Each row of a before or after table is a point. One or more steps were done to the points. Then noise was added and the rows were shuffled. The steps act on how far a point lies along the listed directions, d1 being the first. Name the steps. A step turns or swaps two directions, mirrors them in a line or flattens them onto one, adds a multiple of one to another, or multiplies one. Angles are multiples of 10 degrees, from the lower direction toward the higher: turns from -170 to 170, lines from 10 to 170 but not 90. Use the fewest steps. Two steps may share a direction if one is a turn and the other turns, adds or multiplies; they go together, in the order done. Otherwise the lowest direction goes first.

Directions:
(1): [16  2 58]
(2): [ 5 60 -3]
Before (12 x 3):
[[  7  17  -1]
 [ 10 -43  38]
 [-26   2 -39]
 [  3  28  -3]
 [  6  12  60]
 [ 21 -45  50]
 [ -3  31 -16]
 [ -3  41 -45]
 [-11   9 -23]
 [ 24 -17  14]
 [ 39  40  27]
 [  4 -26 -13]]
After, 12 rows:
[[  4  -8 -21]
 [ -4  -9 -24]
 [ 21  12  28]
 [-26 -14 -32]
 [  7  23  56]
 [-11  -6 -17]
 [ 11   7  17]
 [  3   3   8]
 [  7   2   4]
 [ -3   0  -3]
 [ 24   3   7]
 [ 39  15  37]]
Steps: flatten d1 and d2 onto the line at 20 degrees

Directions:
(1): [-29 -14 -25 -14 -24  30 -21 -18]
(2): [-10  60 -13  -3  -1  12   0   9]
(3): [-23   2  20  -5  34  18  25 -33]
(4): [ 28  12   8 -31   9  -8 -34 -29]
(5): [ 26 -10 -37 -24  19  17  25  10]
Before, 13 rows:
[[-11 -28  13 -13   0  18  -9 -28]
 [ -7 -11   0 -10  -1  -3 -14 -16]
 [ -4  -3  -5   3  -4 -12  16  26]
 [ -2 -20 -13   0 -26   7 -28   3]
 [ 17   8  -9  -8 -11  -2 -12  26]
 [ 18  24 -15 -15   9  -5  -5   5]
 [-12  -4  18  15  -4  -9 -12  -5]
 [  3 -19   2  19 -19 -21 -14   5]
 [ 12   7   6   6  -4   1  -2   3]
 [-15  -3   7   5   8   5  35  16]
 [-16  17   1  27 -12  -5   7  20]
 [ -5 -15   9  20   4  -3  14  19]
 [-17   5  25  -8  -9  -4 -20 -21]]
After, 13 rows:
[[ -9   2   5   9  13  -8  20   7]
 [-22  25  18 -30  24  21   6 -39]
 [  0  24 -13 -13   3  17 -12  -1]
 [  2 -12   7  -6  30   4  44   2]
 [-26  16  35  13  40  18  51 -12]
 [ 14  -9  -7   2 -15   7  -7   7]
 [ 30 -17 -18   4 -54 -23 -46  49]
 [  6  12 -17 -18 -24 -12 -28  13]
 [ 36   7 -21 -20  -5  -6 -24   2]
 [ 37  12 -12  23 -35 -34 -22  59]
 [ -2 -31  -3   6 -23 -15 -22   5]
 [ 31  14 -47   9 -35 -19 -16  47]
 [ 11   3 -17  -6  17   7  16   8]]
Steps: turn d1 and d5 by -160 degrees; turn d2 and d4 by 140 degrees; multiply d3 by 3

Directions:
(1): [  4  -1  25 -10   3   8  32  54  48  52  49 -35]
(2): [  8  48  24 -54 -14 -60 -23 -29  12 -11   0 -47]
Before (12 x 12):
[[ -1 -12 -28  35   1  14 -15 -11 -24 -14 -34  22]
 [ -2 -35  -2  25  19  30  21  28  19  15  14  14]
 [  3  10  22 -19   3 -12  10   9  10  20   7 -22]
 [ -5   2  -4  -1  14   1   0   8  16   3   8   0]
 [  6  42  35 -50  -4 -50 -15 -10  26  19  26 -53]
 [  6   3 -16  -4  -2 -12 -22 -31 -30 -24 -33  20]
 [-10 -36  -6  35  25  55  35  37   5  11  25  19]
 [ -1  -5   8  -7  -4  11  25  44  38  44  14 -22]
 [ -2   0  -5   2  14 -16   9  12   5  10  14   1]
 [ -4  10  10  -1   2   8  13  22  30  24  24 -22]
 [  4 -18  13   9  -1  20   9  23  21  14  17   1]
 [  3  20  -5  -1   1  -7 -12 -24 -10 -11 -26   2]]
After (12 x 12):
[[ -3   9  -2  -8  11  -8  -8  -1  12  -3   4  -6]
 [  4  17   9 -25   3 -37 -23 -34   3 -30 -16 -14]
 [ -2  -8 -27  30   1   8 -19 -16 -26 -19 -36  20]
 [ -1  34   7 -34   2 -39 -24 -50 -18 -48 -15 -20]
 [  0  -5  25  -4  11  13  25  49  40  58  56 -28]
 [ -1   8  -5  -5  13 -25   2   3   1   4  10  -3]
 [ -2  30  13 -20  -4 -17  -3   1  25   7  14 -31]
 [  4 -27 -23  24   7  27   4   5 -20   1 -15  37]
 [  4  30  15 -40 -16 -35  -4   0  28  15  -5 -41]
 [  1   5  21 -15   5  -7  13  16  12  23   9 -21]
 [  7  12  18 -21  -9 -21 -18 -13  12 -13  -2 -16]
 [  0  -4 -11  23   9  26  11   8  -2  11 -12  16]]
Steps: mirror d1 and d2 in the line at 30 degrees

Directions:
(1): [-10  37   4  -6  36 -41  11 -17  60 -12  36   9 -36   0  16   2  32  41
  -8  23]
(2): [ -3 -42  56  -1  53 -21  10  -8  10  23 -11  -8  -2   4 -33   0  35 -31
 -14 -49]
(3): [-53  31   9  20  57  -5  -4   4 -28  -7 -32   5   3 -39 -21   1 -31 -16
  -6  47]
Before, 13 rows:
[[  8  -7   7  -4  -1  -5   4  -9  15  -2   8  -4  -7   5   0  -3  14   1
   -7 -14]
 [ -7   2   9   1  18 -16   5  -2   8   0   6  -2  -9   2  -1  -5   9   0
   -3  -2]
 [  6 -14   0  -4  -3  -2   0  -2  -2   2   4  -3   4   1   1   5   1  -1
    0 -11]
 [ 10 -13 -10   1 -23  21  -7   6 -22   6 -11  -7  17   4  -1  -1 -17 -13
    4 -12]
 [ -3   0   7  -4  -2   4   2   1  -4  -2  -6  -3  -1   0  -5  -1  -1  -6
   -5   0]
 [ -2  -2   4   2   0   6  -2   1 -13   1 -11   5   3  -2  -7  -2  -9  -5
    0  -1]
 [ -5 -16  14   0  15  -1   0   4 -11   8  -7  -2  10  -4 -11  -4   3 -17
   -4 -11]
 [ -8  -4  -1   2   5   2  -5   2  -6   3  -7  -5   3  -4  -6  -1  -4  -5
   -2  -1]
 [-18   9   5   5  19  -3   2  -2  -8  -4 -10   3   0 -12  -3  -6  -9  -3
   -5  15]
 [ -9   0   6   8  14   0   1   0  -8   2  -6  -3   4  -7 -10  -1  -8 -12
    3  -2]
 [  1  -3   6  -2   0  -7   6   1  16   0   7   0 -13   5   1  -1  16   9
   -3  -8]
 [-16   0  10   5  18   3  -6   2 -15   3 -16  -2   5 -12 -13  -1 -11  -9
   -4   7]
 [  4  -9   8   3   3   0   2  -6   2   5  -4   0   3   0  -6   1   5  -5
    1 -11]]
After, 13 rows:
[[  8 -24  12  -5   1  -1   1   4  -5  10   0  -3   9   5  -6  -4  11 -13
   -3 -22]
 [  7 -11   7   2  -1   0   2  -6   4   6  -1   0   3   3  -4   1   7  -4
    2 -15]
 [ 10  -9   1  -3 -13   7  -1   0  -7   3  -4   4   2   6  -3  -3  -2  -1
    0 -11]
 [ -2  -4   5   5   7   1   1   0  -4   3  -2  -3   3  -2  -7  -2  -3 -10
    4  -8]
 [ -1  -2   9   0   9  -6   4  -8  10  -3   2  -3  -6  -1  -3  -3   9  -2
   -8  -6]
 [-14   5   9   3  15  -9   5   2   9  -1  -2   1 -12  -5  -4  -1   8   4
   -5   5]
 [  2  -3   6  -6  -7   4   3   1  -1  -1  -3  -3  -2   4  -3  -1   1  -4
   -4  -4]
 [-21  11   6   6  21  -3   2  -2  -9  -4 -12   3   1 -14  -3  -6 -11  -4
   -5  17]
 [ 12 -17  -1  -5  -8  -2   1  -2   1   3   7  -4   4   4   3   5   4   1
    0 -15]
 [-22  11  11   6  33 -17   3  -1   0  -2  -3  -1  -8  -9  -7  -5   0  -4
   -4  11]
 [ -1  -8  -2  -1  -3   2  -4   1  -3   4  -3  -6   2   1  -3  -1   0  -3
   -1  -7]
 [ 44 -33 -16 -11 -60  24  -5   3  -3  10   9 -10  15  29  12  -2   3  -2
    8 -43]
 [ -6  -6   8   1   7   3  -5   2 -10   5 -11  -3   4  -5  -9  -1  -5  -6
   -3  -2]]
Steps: add 1.5 times d1 to d3

Directions:
(1): [ -1 -25  57 -14  47 -11 -25  -4 -38 -28 -19  26  32  11   0 -30  -6  -7
  -6  16 -14  -4  -7 -12 -33  -9 -16  -4  -5   5 -30 -15]
(2): [ -3 -10  20 -32  -2   6 -40 -33  17  27 -30 -38  -1  -3  18  15  20 -29
 -11  11  37  32 -28   8   6 -20 -26   8 -24   0  30 -14]
(3): [  7 -14  28   7  -7  39  -2 -13   3  22  -4 -11  35  15  -4  21 -13  32
 -24  25 -15 -22  30  12 -24  28  39 -15 -37   6  43  10]
(4): [ 27  31  27 -23 -26 -37  38 -11  -2   8   7   4  42  24 -21   1  -9  17
 -12   1 -13  -2 -34 -10  36 -35  -3  22  -6  24  10  24]
(5): [-60  15  17   9 -41 -16 -39 -14 -27  -7  -4 -31 -26  -7  -1 -14 -17  31
  -9  14  -4 -18  20  25   1 -29   5  23  10  13 -18  19]
(6): [ -8  13  17  -3 -12  26  28  33 -27 -39 -15  28 -44  18   3  15 -15   1
  -6   8  -5   4 -11  27   5  -7 -44   1 -36 -29  38   3]
Before:
[[-10  -4 -32  21 -17  34 -14  -8  36  18   5 -18 -20  -6  24  19  -2  -5
    1  -5   8   0  21  12  -2  31  21 -10 -10 -16  16  -9]
 [-13 -10  10  11  -3  -1 -13   5 -23  -7   0   3  12  -6  -6  -1 -21  18
   -7  11 -12 -28  31   4 -16   6  16  -4   5   6 -14   6]
 [ -4  10   4  -7   1   1  -6  -1  -6   1   0  -5   2  -2  -7   3  -3  12
   -4   0   1   2  -1   8   2  -8   1   6   4  -7   0   2]
 [-27 -10  23  10  15  12 -16   9 -28 -24  -9  15   0   5   6  -9  -2  21
   -6  15  -8 -18  26  -1 -30   5   8  -4  -9  -6 -22   6]
 [-33  -7  21  18  -4  -2 -21   1 -30 -24  10   7   9  -2 -12 -15 -12  35
  -10  20 -35 -20  40   9 -31   5  30  -4   5  11 -27   8]
 [-23   7 -32   9 -23  22  -8   5  11  14   0 -19 -57 -13   6  11  11   8
    6  -4  12   8  13  22   0   0  -5   2  -5  -8  20   0]
 [  2  -2   2  -2  22   1   7   5  -1  -1 -15   4   9   4  10  -6   5   0
    1  -4  -7   8   2   2   0  11  -2  -8   0 -10  -3  -1]
 [ -8 -10 -18  -4  -7  24 -11  -5  15  25  -3 -22   4  -9   7  21  11  -6
   -8   7  16  -5  19  10  -6  17  14 -10 -17  -4  23   1]
 [-29 -15  37  16  17  22 -22   3 -40 -37  -7  14 -14  -9   0 -19  -7   9
   -5  15  -4 -17  30   0 -37  13   0  -8   4  -3 -15  -7]
 [-25 -15  12  16  11   0 -41 -18  -6   5  -6 -26   8  -9  12 -26   0  27
   -8  17   1 -21  32   5 -29   2  23  -1  13  23 -31  -6]
 [ 18  -3 -26   7  20 -19  11   4   9  -3   7   7   7  -5   7  -9   2 -14
   17 -14  -5   9 -13  -9   4  -2 -10  -2  16  -1 -22  -7]
 [ -2  -1 -17   1 -11  27  -9  -7  29  21  -6 -35 -22 -10   9  28  16 -12
    0  -1  22  17  -3  17   4   4  -7   3 -10   2  30  -5]]
After:
[[-31 -20  -9  28  29  10 -36   9 -11 -32   1  19 -23 -10  23 -29 -10 -14
   14  -6 -11  -9  26  -1 -32  23   3 -13  17 -18 -52 -24]
 [ -2   4 -11  -1  12   1   6   4   8   5 -14  -5  -5  -1  13   0   9  -5
    3  -9   1  14  -2   6   9   9  -5  -5   2 -12   1  -1]
 [  0  11   4  -6   0   2  -2   0  -5   2   2  -3   5   0  -8   4  -5  15
   -6   0  -2   0   0   8   2  -6   4   5   3  -6   3   4]
 [-22 -20   8  20  28  29 -13  22 -29 -25  -4  26 -29  -1   1 -17  -6  18
    4   8 -22 -17  33  12 -45  18   0 -16  -6 -10 -11 -11]
 [-37  -2  -9   2 -15  22 -34  -7   6   6 -18 -28 -38 -11  23  17  17  -1
   -3   8  31  10  13  14  -5  -5  -7   5 -15 -15   8   2]
 [-23  -7   1  -7 -15  -5 -39 -14  -6  11 -16 -28  -9 -18   9   7  -3  -7
   -6   9  20  -2  10  11   0 -13  -6   8   3   4  -1  -1]
 [-44  -7   9  -9 -25   0 -59 -31   3  12 -13 -44 -20 -17  11   8  16   0
  -12  20  16  20  11  22  -7 -17   3   9  -8   7   4  -4]
 [-29  -7 -23  11  13  -7 -13  19 -18 -19   9   9 -15 -17   1 -17   3  -7
    9  -4  -1 -16  23   0 -14   7   3  -6  22  -5 -40  -3]
 [ -9  -6 -11  29  22  10  11  29 -17 -32  15  21 -16  -6  -7 -12  -7   9
   13  -6 -22 -17  22   2 -23  17   4  -7  20   2 -32  -3]
 [-32  -9 -22  20  -8   6 -50 -26  21  27  -4 -51 -15 -25  19 -12  11  18
   -2   8  21 -10  33  10 -15   6  27   1  19  19 -20  -6]
 [ 30 -16 -12   0  25   2   5  -9  19  15  -1  -4  31   2  10   5   4 -12
    4  -2  -1  10  -9  -7  -8  12   2 -12  -7   1   5  -9]
 [-40  -6  -6  12 -19  43 -37 -12   4   0 -14 -34 -59 -28  19  16  15 -13
   -3   7  38  12  22  20 -10  13  -8  -3  -6 -16  26 -10]]
Steps: turn d1 and d2 by 150 degrees; mirror d3 and d5 in the line at 70 degrees; multiply d4 by 1.6; multiply d6 by 1.3
